Each row is a point. Each copy is the shape, with its points in the same order, turned, moved and blurred by noise. Say if it was mirrored as well.
(in the rows, 128 means zero)

Shape (9 x 3):
[[151  89 161]
 [162  77 138]
 [116 158 124]
 [126 116 171]
 [ 69 165 116]
 [132 165 184]
 [ 56 180 154]
 [147  99 166]
 [155 102 143]]
Copy 1 (9 x 3):
[[148  76 125]
 [177  84 116]
 [103 123 167]
 [107  77 123]
 [ 79 166 150]
 [ 87  71 167]
 [ 37 127 147]
 [136  63 127]
 [151  80 130]]
Copy 1 is: only turned
Copy 2 (9 x 3):
[[121 102 170]
 [147 103 168]
 [ 92 140  99]
 [ 85 104 152]
 [ 74 119  62]
 [ 52 141 147]
 [ 31 114  71]
 [109 103 169]
 [127 115 156]]
Copy 2 is: only turned
Copy 3 (9 x 3):
[[ 86  97  99]
 [101  94  78]
 [135 152 145]
 [ 81 122 133]
 [129 202 150]
 [ 99 119 181]
 [102 197 183]
 [ 86 101 113]
 [108 103 102]]
Copy 3 is: only turned
Copy 4 (9 x 3):
[[163 106 166]
 [186 102 147]
 [101 126 112]
 [128 121 169]
 [ 80 169 109]
 [ 81 100 167]
 [ 53 170 140]
 [153 107 169]
 [158 101 145]]
Copy 4 is: mirrored

Shape (9 x 6):
[[120 167 155 100 111  84]
 [137 122 151 105  95 164]
 [158 206 119  97 128 157]
 [146 173 119 195  94 134]
 [160 121 126 108 206 176]
 [ 56 127   8 161 136 150]
 [127 122 148 185 103 126]
 [ 56 126 158 104 126 157]
 [142 136 113 106 110 120]]
Copy 1 (9 x 6):
[[147 170 131 136 175  99]
 [155 171 107 110 103 146]
 [130 142  71 158 106  75]
 [157  95 142  87  98  73]
 [126  84  56 161 129 178]
 [ 14  82 175 112  83 136]
 [172 108 157  86 115 129]
 [129 163 163 172 116 176]
 [119 149 104 105 136 117]]
Copy 1 is: only turned
Copy 2 (9 x 6):
[[127 143 126 101 193 125]
 [149 170 175 142 137 149]
 [ 97 143 193  79 137 101]
 [ 78 102 172 176 162 115]
 [188 122 177 110  87  72]
 [101  31 113 133  60 179]
 [130 111 152 192 168 129]
 [187 109 159 109 158 185]
 [120 149 131 122 132 125]]
Copy 2 is: mirrored

Shape (14 x 9):
[[115 168  71 162 116 163  64 124 135]
 [129 125  99 124 176 123 113  96  67]
 [117 155 170 179  83  60 113 150 107]
 [206  76 175 120 139  81  81 144  97]
 [172  84 115 134  83 156 167 159 178]
 [ 98 116  87  75 111 102  95 174  93]
 [179 137 165  98 155 108 150  95  76]
 [112  93  67 132  80 138 158 155 104]
 [178 179  73 167 172 151 166 114 150]
 [ 93 114 116 174 149 113 171 163 125]
 [117 147 112 104 121 112 152 140  79]
 [104  73 171 103  97  75 119 126  96]
 [190 165  87 142 147  83 144 117 108]
 [122  85 167 183 151 138 153 168  81]]
Copy 1 (14 x 9):
[[100 148 170 139 173 141 191  64  85]
 [141  70 131 126 135 120 177 144  83]
 [136 188  88 126 103  78 104  97  69]
 [115  81 110 152  74  43 131 103 156]
 [100 126 164 169 158 137  59  95 169]
 [ 96  87 145  93  83 164 126  70  89]
 [164  83  77 108 136  97 145 145 142]
 [ 98  92 165 125 152 156  70  98  80]
 [127 123 106 195 202 167 158 138 126]
 [112 145 146 159 122 148 100 166  75]
 [127 102 106  98 125 152 117 122  93]
 [154 110 149  91  67  82  88 108 106]
 [147  94  74 182 156 131 142 104 101]
 [ 83 133 142 129 125  80 106 187  99]]
Copy 1 is: only turned
Copy 2 (14 x 9):
[[155 161 159 112 162 128  96 129 193]
 [ 68 179 116 170  95 140  86 130 162]
 [160  87 100 206 122 112 132 195 179]
 [ 67 137  76 159 146 152 106 239 102]
 [157 122  74  79 113 118 138 145  75]
 [ 86  92 137 158 139  84  71 121 119]
 [ 51 146 109 167  73 149 147 179 130]
 [151 129  97 126  95  75  77 112 116]
 [119 175  85  71  94 154 144 114 197]
 [150 128  39 166 117 120 112  97 160]
 [ 95 121 110 162  85  87 114 127 142]
 [115  94 110 214 111 128  90 175  84]
 [ 89 127  81 101  86 135 115 174 197]
 [143 167  30 204 132 120 133 141 122]]
Copy 2 is: mirrored
Copy 3 (14 x 9):
[[149  82 144  68 127 140  95  95 124]
 [136  91 206 149 143  97 142 139 107]
 [120 197 154 140  92 156 145  73  89]
 [205 192 196 128  82  98 169 161 134]
 [128 127 125 129  51 169 102 188 176]
 [130 158 178 108 191 151 120 161 149]
 [180 125 189 213 104 105 151 140 120]
 [102 117 175 122 122 188  97 185 120]
 [120  48 184 148  65 102  70 100 156]
 [ 55 125 173 136  95 139 133 129 144]
 [128 122 178 177 147 151 124 137 130]
 [133 195 144 154 133 135 172 175  95]
 [155 122 209 159  86 107  63 114 121]
 [ 86 127 189 136  65 156 192 146 134]]
Copy 3 is: only turned
